Each row is a point. Each copy is the shape, with its points in the same order, turned, moved and blurred by noise. Is it also mirrored, or only turned?
In the rows, 128 means zero.

Shape:
[[119 141]
 [215 117]
 [ 77 120]
 [127 149]
 [121 137]
 [ 92  67]]
Copy 1 (6 x 2):
[[123 126]
 [211 169]
 [ 73 136]
 [132 118]
 [124 129]
 [ 80 195]]
Copy 1 is: mirrored
Copy 2:
[[122 140]
 [ 74  53]
 [167 161]
 [110 142]
 [127 139]
 [194 112]]
Copy 2 is: mirrored

Shape (7 x 4):
[[110 163 103 129]
 [145 134 109 159]
 [127 122  91 133]
 [133 137 123 125]
 [103 105  95 149]
 [132 132 101 104]
 [128 126 243 175]]
Copy 1:
[[121 143  91 150]
 [135 161 129 182]
 [117 169 131 147]
 [138 140 126 150]
 [ 88 157 137 158]
 [135 154 122 124]
 [159  38 170 217]]
Copy 1 is: mirrored
Copy 2 (7 x 4):
[[105 155 106 116]
 [135 119 105 143]
 [120 116  87 114]
 [122 126 122 108]
 [ 94 100  85 125]
 [126 127 103  86]
 [101  87 233 167]]
Copy 2 is: only turned
Copy 3:
[[124 182 116 122]
 [150 132  94 137]
 [149 142 128 138]
 [135 140 107 105]
 [131 119 141 147]
 [163 156 140 106]
 [ 74  60  39  68]]
Copy 3 is: mirrored
Copy 4:
[[134 166  97 138]
 [166 130 123 162]
 [145 116 100 141]
 [153 149 122 135]
 [121 101 109 148]
 [155 137 101 104]
 [123 154 249 158]]
Copy 4 is: only turned

Shape, 13 rows:
[[177 106 107 131 174 145  69 117]
 [112 140 160  93  85 166 153 115]
 [112  93 131 126 100 133  30 109]
 [150  94  89  94 107 129 148  92]
 [ 90 123  56 142 151 160 106 127]
 [166 131 165 128 171 146 141 120]
 [ 71 232 159  98  88 138 126 140]
 [111  88 160 159 179 171 122  92]
 [ 88 111  95 187 125 155 122 195]
 [158 121 115 139 101 111  88 120]
 [125 168  67 115 162 196 118 145]
 [160 130 110  94 160 153 140 196]
 [ 94 137 163 132 167 114 121  71]]
Copy 1:
[[173 131 102 157 169 113  49  82]
 [126 133 166 131 102 154 141 146]
 [126 127 105  92  85 117  38 101]
 [153  89 106 161 110 127 140  96]
 [ 98 134 100 210 127 114  65 118]
 [159 150 141 139 185 132 114 107]
 [122 201 212 135  80 113 122 175]
 [ 91 145 111 141 187 172  93  83]
 [ 99 154  75 176 135 134  75 197]
 [169 150  92 128 116 104  87 120]
 [144 137 153 249 126 127  69 121]
 [159 104 143 191 173 118  80 182]
 [114 158 165 124 159 108 124  77]]
Copy 1 is: mirrored
Copy 2, 13 rows:
[[139 141  99 116 177 171  49 134]
 [116 166 183  89 106 138 148 108]
 [ 70 126 125 107 103 166  35 117]
 [150 115 102 113 114 140 134  82]
 [ 63 166  69 114 148 165 122 127]
 [147 146 160 114 186 128 118 132]
 [ 81 235 164  59  95 105 149 160]
 [ 90 129 153 144 205 154 113  97]
 [ 53 131 100 151 129 162 148 192]
 [125 137 108 136  96 135  75 134]
 [118 198  75  93 160 189 139 160]
 [158 130 105  83 155 157 148 186]
 [ 90 173 153 110 173  96 103  83]]
Copy 2 is: only turned

Shape:
[[143 145  99 175 180 146 101  78  85 115 100]
 [144 134  94  92  99  90 107 127 129 165  80]
 [106  83 105  61 106  94 129 115 110 108 180]
 [173 160 173 107 195  94 201  62 103 177 152]
 [147  78 172 150 157 103 128  63 130 149  57]
 [101  87  95  83 129  71 203 107 118  58 165]
 [110 179 191 102 139 145 122  70 178 162 158]
 [135 140  97 102 115  75 111  92 133  76 164]
 [167 130 158  92 131 132 192 177 131  62  77]
 [143  68 105 147 122 131 112 166 187 150  83]
 [ 98 107 189 134 131 146 105  92 151 120 147]
 [ 93 147 193 163 144 138 217 143 126 147 144]
 [144 166 117  79 143 129 190  60 106 117 134]
 [169 113 124 101  75 110 162 142 157 146 126]
 [152 171 118 110 175 129 131 152 160  61  82]]
Copy 1, 15 rows:
[[120 142 114 142 196 147 145  69  71 135 104]
 [135  90 116  86 124  82  99 121  98 171  74]
 [124  56 126  67  96  96 142 112 111 125 184]
 [196 111 224 102 182 104 184  65  92 199 135]
 [157  46 149 166 197 105 147  90 123 156  66]
 [150  72 120  57 117  80 224 111 136 103 165]
 [106 122 216 127 128 128 123  67 170 195 127]
 [136 121 109  98 106  73 142  75 128 114 160]
 [199 111 159  69 139 147 161 149 155  81  71]
 [141  80  86 135 166 121 112 182 164 168  96]
 [101  79 175 159 138 146 138  96 161 135 141]
 [138 123 215 140 132 151 225 160 136 163 113]
 [159 112 162  57 129 125 186  51 114 162 113]
 [185  87 123  92  93 112 130 145 148 179 110]
 [145 160 131  76 179 121 132 112 168  91  79]]
Copy 1 is: only turned
Copy 2:
[[103 166 148 162 211 148 122  92 104 104 108]
 [ 98 187 182  81 148  58 115 134 158 102 103]
 [ 67  93 139  51 106 105 109 132 128  73 135]
 [175 129 147  77 158  93 199  86  46 159 128]
 [118 119 200 149 160  87 160  87 126 144  48]
 [ 70  68 100  61 122 119 193 127 145  59 118]
 [159 169 121  80  86 112 105  99  61 138  66]
 [ 99 135 105  89 123  82 114 101 123  37 121]
 [159 124 166  92 146 131 198 204 132  48  66]
 [125 137 152 135 134 109 107 172 213 141  76]
 [118 121 143 128  88 121  92 121  91 126  61]
 [129 138 120 119 100 140 201 182  67 175  90]
 [122 156 146  50 149 132 188  86  83  84 116]
 [142 152 162  89  89  89 150 156 172 107 122]
 [156 161 114 103 186 123 136 167 126  54  51]]
Copy 2 is: mirrored
